Each wall is flat, endless, passes through zero and stands at right angles to its row. A trip goes straight from one point to another. Which walls does it cross, in order?

Walls:
(1): [-77 -19]
(2): [ 48 -41]
(3): [43 33]
(4): [ 89 -35]
(5): [-5 48]
(6): [-15   2]
(7): [53 44]
(8): [ 5 16]
(9): [-7 29]
Trips:
[ -8 -25] to [-11  27] -> 4, 2, 9, 5, 8, 7, 3
[-86 -31] to [-61   8] -> 9, 5
[-21  38] to [-58 -10] -> 3, 7, 8, 5

Walls:
(1): [ 59 -14  48   3 -23 -13 -15  58  36  -1 -21]
(2): [ -1   3  23 -35  20 -68 -49   5 -63  17  -1]
(3): [ 64 -35 -11   2 -57  16  21 -33 -52 -32 -22]
(4): [-43 -89  -3  30 -43 -35  53 -13   9 -14  45]
(5): [ 32   1   6  48  -8   3  33 -10   3 -61  23]
(6): [-18  65 -43   3  53 -37  26 -17 -83 -11 -14]
(7): [ 24  51  22 -23  -6  40 -44 -24  -4 -34  34]
(8): [ 41 -26 -23 -22 -29 -34   3  -8  88  24  46]
Trips:
[  3  29 -30  17 -28  -5 -48 -26 -45 -41 -20] to [  8  35   3 -10  21  19  13  27  12 -23 -17] -> 2, 1, 3
[  9  17 -20   2  -8  53  -8 -18 -11   4   7] to [-63 -14  23  57  37 -23 -19  23  19 -32 -50] -> 3, 7, 4, 1, 2

Walls:
(1): [  4   8  23 -24  48 -36 -13 -32 -18 -14 -17  -6  20  35 -31  -3  34  13
  17  21  -6 -18 -28  18]
(2): [-59 -41  28 -11  -4  -2 -57  -3   5  28  -9  37  37  -1  -9 -43 -59 -19
  24 -32  19 -16 -12  11]
(3): [ 44 -14   5  36  25 -19 -36  30   7   0   0  19   1 -18 -43  -2  28 -15
  11 -14 -12  28  -4 -18]
(4): [-15  18 -13  -5  -1  -7  32  10  -2  23  46  19  47  15  -8  -5  41 -40
 -12  16 -18  -6   0 -37]
(5): [ 17 -35  -6  -7 -22  30  17  -4   4  -6 -18  22  11  17  -9  43  -7  -1
  24  41  -8 -27 -49  -1]
(6): [-12 -21  -2 -14 -29  15  38  19 -43  -8  -3 -14 -25 -20  25  -9  19  19
   2  -7 -31 -18  -8 -17]
(7): [ 19  -4   0 -22  14  60 -55  25   8 -37 -11  -9 -26 -17  12 -21   3  18
  60  -9  -1   2 -43  13]
(8): [-35  43  12  -6 -22 -40  16  25 -24  20  14  14  -1  32  -1  -6  16   2
   5 -67   2 -14  25 -15]
(9): [ -9  10   9  34  31 -40   7 -52  -2 -28   2 -33   9  41   8  14  -7 -30
 -10 -26 -23   3  42  -2]
(10): [ -9 -30  -2  10  15  34  -9   7 -59   3 -21  24  -9 -38 -35 -12 -30 -24
 -17  14   3  33   8   2]
(11): [-26  30 -13 -47  26 -26  22  10 -16 -10  95 -33  16   8  -3  28  44  17
 -23   4  -6  -1 -31  33]
Trips:
[ 47  -7  15  37 -10   3   1  -6 -18 -46  29 -19  24   0  18  12 -43  -3
 -24  14 -22  23  -2  33] to [ 68 -14   5 -23  -2   1  46  36  15  -2 -10 -10 -28 -30 -18  20  15  50
 -11  29   5  -9  -9 -16] -> 6, 7, 9, 10
[  4  25  35   2  22  24  24  21  31 -27 -29   7   3   3   1 -29 -36 -25
   3 -18   4  76  25 -35] to [  6  10 -17 -26  51 -32   9  11  24  -9  17  17  -9 -35  20 -14  13  39
  -9  -2  11  17 -22 -46] -> 2, 8, 4, 9, 10, 11, 1, 6
[-25   9  21   2  -9  -5  19  32  28  37 -11  -1 -18  22  18  47  15 -45
  37  -5 -28 -15  12   7] to [ 22  13 -10  46  12  -2 -69   3  12 -43   4 -60   3   5 -25  18 -42  19
 -56 -26  24  15   1  30] -> 6, 3, 4, 5, 7, 11, 8, 10
